Each row of a before or after table is a point. One or more steps were done to the points. Then noise was added and the rows were shuffled. The steps act on how far a point lies along the listed directions, d1 being the first. What was done? A step turns or swaps two directions, mirrors them in a line or flattens them onto one, adds a multiple of one to another, or multiplies one. Angles are multiples of 10 degrees, from the lower direction toward the higher: turns from -170 to 170, lines from 10 to 170 but not 90. Use the fewest steps. Two steps may share a direction if one is a turn and the other turns, adds or multiplies; they go together, in the order done. Otherwise the lowest direction goes first.
In the rows, zero is written as 128.

Directions:
(1): [163 169 163]
(2): [124  89 178]
(3): [ 74 157 147]
Before:
[[ 95  79  99]
 [109 176 113]
 [146 134 144]
 [130 150 125]
 [139 161 137]
 [169 143 100]
 [122  54 140]
 [ 86 144 136]
 [110 109 108]
 [132  77  90]
 [158 126 113]
 [127 189  98]
 [108  81 101]]
After (13 x 3):
[[171 127 134]
 [ 86 169  97]
 [106  22 146]
 [100  98  96]
 [153 137 157]
 [135 211  90]
 [112  34 104]
 [135 160 122]
 [ 75  51  80]
 [150 178 142]
 [114 201  90]
 [159 110 139]
 [ 89  52  93]]
Steps: multiply d1 by 1.6; add -1 times d3 to d2

Directions:
(1): [191 149 110 123 117 186]
(2): [128 176  76 170 110  94]
(3): [136  60  99 179 131 140]
(4): [136 138 190 178  87 132]
(5): [ 72 152 124 152 151 186]
(6): [ 97 113 107 100  54 144]
Before:
[[136 125 188 107 106  64]
 [120 150 167 127 112 108]
 [176 152 170  82 132 128]
 [107  92 196 183 143 216]
 [104 141 119  81 126  64]
 [125 163 136 108  95 123]
 [156 131  94 188 138 165]
 [150 173 116 197 129 129]
 [204 194 130  61 141 154]
 [104 167 153  94 168  93]]
After, 10 rows:
[[132 124 158 161 137 106]
 [193  95 152 138 157 137]
 [153 154 146 138 154 119]
 [132 148  99 196  83 139]
 [123 147  88 146  77 173]
 [124 128 120 125 175  61]
 [154  96 181 146 135  67]
 [ 80 106 195 141  89 223]
 [119  96 124 161 192 105]
 [237 114 104 143 185 161]]
Steps: turn d3 and d6 by 100 degrees

Directions:
(1): [121  96  36 143 143 147 108 116]
(2): [176 108 152 192 177 128 103 152]
(3): [131 114 149  97 105 189  60 150]
Before, 12 rows:
[[113  90  52 141 137 122 136 112]
 [104 126   7 125 117 111 154  82]
 [141 154 126 172 154  89 149 127]
 [125 143 104 139 130 106 178 104]
 [ 91 160 108 115 119  80 206  88]
 [144  74  75 160 139 166  86 108]
 [156 135 127 188 160  79 165 106]
 [118 109 122 119 133 148 102 133]
 [144 116  60 166 159  96 180 111]
 [131  98  66 132 143 131  97 109]
 [151  82  47 144 160 169  79 153]
 [160 111 143 161 170 134 122 128]]
After, 12 rows:
[[123 124 159 115 129 137 113 137]
 [116 110  52  95  94 190  65 117]
 [152 113 139 148 159 139 122 126]
 [148  93 159 125 110 186  65 128]
 [154 108 150 100 123 192  55 177]
 [146 105  63 177 153 123 119 103]
 [126 121  68 137 130 144 135 110]
 [120  85  98 111 113 172  79 134]
 [143  91  42 138 138 168 103 129]
 [135 106 126 102 121 161  65 129]
 [ 95 120  39 127 131 126 153  92]
 [134 132  75 165 152 118 120 124]]
Steps: turn d1 and d3 by 70 degrees; multiply d2 by 0.7

Directions:
(1): [190 126 126 163 100  96 191  94 131 161 172]
(2): [105 180 112 110  72 184 110 102 112 187 144]
(3): [122 191 149 202 177 133 109 120  87 114 147]
Before:
[[ 75 237 121 169 141 170  92 111 107 144 141]
 [101  95 145  88 134 153  99 162 147 106 100]
 [153 111 118 142 109  78 160 132 122 105 139]
 [ 69 174 129 143 171 158  98 151 114 116  88]
 [102 106 147  87 140 119 104 179 151  85 100]
 [162 161 121 191  80 116 150  96 101 188 176]
 [ 99 227 116 144 119 180  66 114  84 189 137]
 [148 134 118  83  58 131 169 100 158 187 154]]
After (8 x 11):
[[ 67 176 155 123 153 158  62 171 113  91 108]
 [ 97 122 105  91 112 146 144 142 146 151  94]
 [178  44  98  60  92  76 164 143 179 152 109]
 [154  78  89  68  62  94 196 116 200 157 128]
 [133 161 118 155 101 113 138 118  97 127 150]
 [ 77 136 159 126 172 169  65 167 119  87  98]
 [139 109 157 138 181  76 143 147 150  79 120]
 [203  72 111 147  62  67 200 108 150 176 164]]
Steps: add 1 times d3 to d1; turn d2 and d3 by -140 degrees

Directions:
(1): [ 71 168 168 152  74 152  95 146 140 172  97  89]
(2): [ 99  94 155 132 175 143  97 131  65 140  69 179]
(3): [174 147 147 165  94 215 134  97 115  87 125 155]
(4): [ 84 158 169 166 187 115 161  72 172 103 128 129]
(5): [138 152 122 127  86  94 193 129 144 161  79 197]
Before:
[[147 144 120 126  67 137 130 165 129 135 100 183]
 [175 109 111 138 214 101 150 125 142  69 174 171]
 [142 145 130 114  80 101 154 167 109 143  88 209]
 [143  94 122 134 154 171 132  79  71  85 129 178]
 [131 106  85  82  58 130  77 202 174 155 191  38]
 [153  85 138 150 245 172 104  80  86  13 180 121]
 [150 150 110 119  76 129 193 108 146 126 113 180]
 [115 158 140 111  97 109  97 169 155 201 154  26]
 [129 193 110 138  17 154 186 111 174 130 111 146]
 [146 129 144 113 157 124 157 134 124 129 133 162]
 [107 178 114 125  19  73 113 188 148 153 173  57]
 [ 97 134 138 151 115 111 154 134 111 109 107 114]
 [ 84 175 113 111  73  65 144 145 192 150 174  51]]
After, 13 rows:
[[ 43 127 119  95 163  22 131 149 153 156 132  95]
 [ 78 124 118 104 146  21 108 171 103 142 140 119]
 [148 130 120 128 103 121 140 150 118 124 100 203]
 [ 62 126 127 114 134  94 159 122 106 161  44 208]
 [163 152 125 118  74 108 174 152 125 119 107 203]
 [120 125 135 106 172  80 114 145 149 175 156  65]
 [148 110 126 142 100 194 118  92  87 100 127 157]
 [115 118 122 104 110 106 165 125 109 152  74 198]
 [107  52  84  66 168  86  78 183 142 148 162  92]
 [132 110 156 152 156 209  62 122  79  64 159  79]
 [151 132 126 138 138 122 104 170 125 115 147 136]
 [150 145 146 120 122 140 154 140 132 143 138 143]
 [105 139 135 158 113 112 158 131 118 103 117 113]]
Steps: flatten d1 and d4 onto the line at 60 degrees; mirror d2 and d3 in the line at 60 degrees

Directions:
(1): [144  63 117 131 113 211 151 126  81 157 149 129 105 173 112 102 181 178]
(2): [ 95 158  54 142  52 156 130 136 154 170 172 167 118  70 109 118 129 107]
(3): [118 141  82 184 151 116 161 139  96 154 136 153 109 202 181 186 122  75]
(4): [ 82 130  89  95 181 176 108  99 155 102 120  89  59 131 160  74 120  85]
(5): [126  92 105 108 174 119 146  98 141 149 107 194  78  89 134 170  75 198]
Before (14 x 18):
[[ 94 160 128 121 196  68  86 132 195  72  75  83 118 104 156 134  93 115]
 [116  58  29 152 122 193 174 107  78 235 183 245  43 142 144 197 126 218]
 [ 66 168 127 111 101 203 101 129 161  75 139  14 150 145 120  57 166  56]
 [106 216 113 180  59  60 133 149 156 138 145 167 172 102 101 130 104  96]
 [129 168 157  91 135  96 112 125 150 111 151 109 144 106 133 119 138 121]
 [115 166 164 114  91 131 109 129 123 104 130  63 176 148 134  76 177  82]
 [113  90  59 202  82 168 186 176  87 168 117 186 119 158 135 194 128 131]
 [ 64  81  28  80  85 227 140 102 152 187 177 157  62  57  71  63 128 190]
 [150 114  81 179 102  87 179 144  80 170 160 212 165 150 115 219 125 138]
 [134 129 166 132 158  53 155 173 147 102 124 192 162 122 137 202  72 189]
 [121 134 170 122 116 123 114 135 147 100 122  67 140 113 129  86 137 120]
 [129 180 132  97 138 129 109 143 163  85 108  77 126 110 133  70 128  76]
 [158 124 128 184 130  76 175 133  76 196 108 244 126 151 101 234  97 189]
 [114 166 120 133 174 139 132 109 132 112 126  85 117 181 196 126 122  42]]
After:
[[153 106 198 110 199  98 106 118  96 101 108  90 130 190 156 152 132 147]
 [ 84 134  57 150 135 149 113 139 167 122 126 114  89 121 147 116 133 123]
 [167 146 184 180 127  76 149 154  66 149 107 158 165 196 102 185 136 133]
 [179 108 173 155 151  64 153 145  67 109 122 136 196 192 114 187 141 133]
 [103 132 115 133  91 140 136 130 153 144 140 119 112  86 122 108 122 137]
 [129 145  95  98 135 158 132 134 155 122 117 131  94  99 126  91 122 126]
 [126 150 121  98 114 123 123 121 139 138 168 137 123 105 125 124 147 145]
 [147  89 179 157 163 106 147 169  89  86  55 105 161 188 143 173 123 134]
 [156 129 206 145 130  83 134 130 116 103 101 133 175 160  97 110 131 187]
 [ 99  95 172  34 182 140  96  94 160  79 103  56 118  81  81  41 110 184]
 [111 141 121 117  96 131 134 111 129 143 127 136 140 111 135 121 140 136]
 [121 136 102 132 181 159 146  95 125 135 123 122  93 172 193 144 110  83]
 [ 76 123 108  95 143 188 124 100 170 104 116  89 109 104 121 110 109 138]
 [119 133 128 159  99 111 159 192 131 117 167 171 165 152 129 163 128 144]]
Steps: multiply d1 by 0; mirror d2 and d3 in the line at 110 degrees; flatten d4 and d5 onto the line at 10 degrees

Directions:
(1): [185 109  60  96 128 141 100 107 167 188 144  71 171 101 118 159 160  88
 137 169]
(2): [ 55 106  96  82 163 112 152 101 144 113 137  43 110 113 164 127  89 147
 173  81]
(3): [194 126 169  36 155 165 108 168 116 102 101  97 101 123 144  66 155 153
 121 124]
(4): [102 187 170 173 134 115 145 168 137  91 138  55 134 118  97 125 200 101
 174 162]
Before (13 x 20):
[[249  91  82  78  85 161  62 119 137 199 103 177 156 138 112 138 121 109
   67 163]
 [154 136 123 156 106 131 129  87 128 141 131 179 123 112  84 133 125 124
  123 136]
 [151 107  98 101 144 116 134 122 117 151 132 132  99 108 151 126 128 135
  105 135]
 [ 79 182 194 181 132  86 154 151 106  95 125 114 122 159 103 101 166 128
  150 155]
 [103 110 105 183 116 117 147 119 124 117 135 187 139 148 134 131 101 139
  117 134]
 [135 187 169 139 138 138 131 165 127  86 132  97 125 122  87 121 189 116
  144 167]
 [136 124  93  71 130 134 121 123 153 144 120  91 128 117 144 126 119 126
  143 123]
 [215 145 163  38 164 187  97 169 123 111 105 121 120 111 147  76 153 155
   75 131]
 [194 127 132  81 159 158 103 155 136 122 122 123 132  96 125  98 172 129
  115 141]
 [103 121 136 106 147 140 122 142 132 100 130 128 117 140 135 115  95 125
  123 117]
 [ 62 126 119 184 122  87 148  86 106 118 139 224 114 153 154 167  31 154
  100  69]
 [109 132 171 117 138 107 142 156 109 101 131 137 112 142 150 114 117 161
  130 117]
 [181 157 164 125 123 157 118 155 130 134 133 126 119 127 109 132 196 116
  115 169]]
After (13 x 20):
[[183 148 168  64 147 164 112 159 115  95 112 134 103 127 119  91 150 145
  109 140]
 [129 117  73  84 124 129 122 108 158 159 126 102 140 117 142 147 106 118
  140 126]
 [111 118 158 112 136 107 139 146 110 111 129 151 116 142 153 118 103 167
  123 112]
 [192 132 157  97 122 165 112 144 119 140 121 166 108 134 128 123 156 139
   90 147]
 [141 155 144 170 106 125 134 100 127 125 132 162 120 112  74 128 143 119
  136 144]
 [178 111  71 169  68 125  84  99 142 199 123 197 170 146  96 180 111  90
   80 165]
 [180  98  98  76 136 167 101 105 123 158 117 214 132 128 161 123  66 160
   42 101]
 [182  97  98  89 143 150 101 120 134 147 124 180 138 108 139 120 120 138
   92 122]
 [ 34 189 158 240 126  70 169 126 119  82 152 146 125 141 120 171 108 120
  152 106]
 [100 119 122 115 142 136 122 134 136 107 136 137 123 141 137 126  89 120
  120 117]
 [ 91 142 137 199 122 112 160 144 126  92 135 148 140 144 117 124 140 130
  140 148]
 [132 159 209 101 148 116 134 168  91  88 104 121 100 160 126  56 159 157
  127 137]
 [130 111  86 133 137 101 142 109 121 160 144 138 109 108 145 147 122 123
  110 139]]
Steps: add 0.3 times d2 to d1; turn d3 and d4 by -70 degrees
